Each point is reached from the start by the listed moves, each made 0, 1 or 2 times, or once backwards (-1), plus a little noise. Is the number of moves made odd or even? Then give how often each move was made.
In the rows, 128 means zero.

Moves:
(1): [166 103 102]
(2): [130 108 178]
Start: [125 152 155]
Points:
[ 91 156 227] => even (-1, 1)
[170  86 225] => odd (1, 2)
[117 157 152] => even (0, 0)
[131 125 205] => odd (0, 1)

Moves:
(1): [134 105 107 139 114 123 143]
(2): [149 115 108 138 136  98 126]
(3): [109 101 121 132 141 110 145]
(4): [140 169 123 152  99 141 167]
(5): [138 114 131 142 139 130 130]
(6): [130 132 159 114 124 114 105]
Start: [151 115 125 146 138 115 127]
Points:
[ 88 157 175 128 127 111 161] => odd (-1, -1, 2, 1, -1, 1)
[128   7 168 124 141  80  90] => even (2, -1, 1, -1, 1, 2)
[188 209 154 136 105 103 111] => even (-1, 1, -1, 1, -1, 1)

Moves:
(1): [123 125 117 126 117 130 117 117 140 131 115 140]
(2): [130 129 115 127 127 133 118 116 129 123 137 128]
(3): [139 140 128 138 126 123 131 117 133 112 123 124]
(4): [133 138 123 129 133 124 128 136 133 122 127 140]
(5): [136 120 131 116 141 103 122 135 127 139 111 113]
(6): [126 143 133 132 130 126 106 144 144 127 116 134]
(7): [134 130 131 136 132 125 136 122 142 119 127 115]
(8): [120 121 130 123 118 134 131 132 135 121 123 120]
(9): [119 134 127 134 115 118 114 124 143 127 140 126]
(10): [123 133 121 136 127 130 143 141 121 127 128 123]
(11): [143 132 127 135 127 120 126 133 122 131 133 129]
Start: [127 118 124 124 125 137 132 131 130 123 137 127]
Points:
[ 99  63  96  84 118 150 158 127 126 146  87 123] => odd (2, 0, -1, 0, 1, -1, 0, 1, -1, 1, -1)
[150 196  89 169  85 121   7 110 189 102 169 197] => odd (1, 2, 1, 1, -1, 2, -1, -1, 2, -1, 2)
[131  83 124 124 117 115 184 175  82 159 130  82] => even (0, -1, -1, -1, 1, -1, 0, 1, 0, 2, 2)
[166 147 102 160 107  86 169 143 124  94 136  94] => odd (0, 0, 2, 1, 1, -1, 0, 1, 1, 2, 2)
[156  95  92  85 144  91  69 120 145 151 116 129] => odd (1, 2, -1, 1, 2, 0, 0, 0, 0, -1, 1)
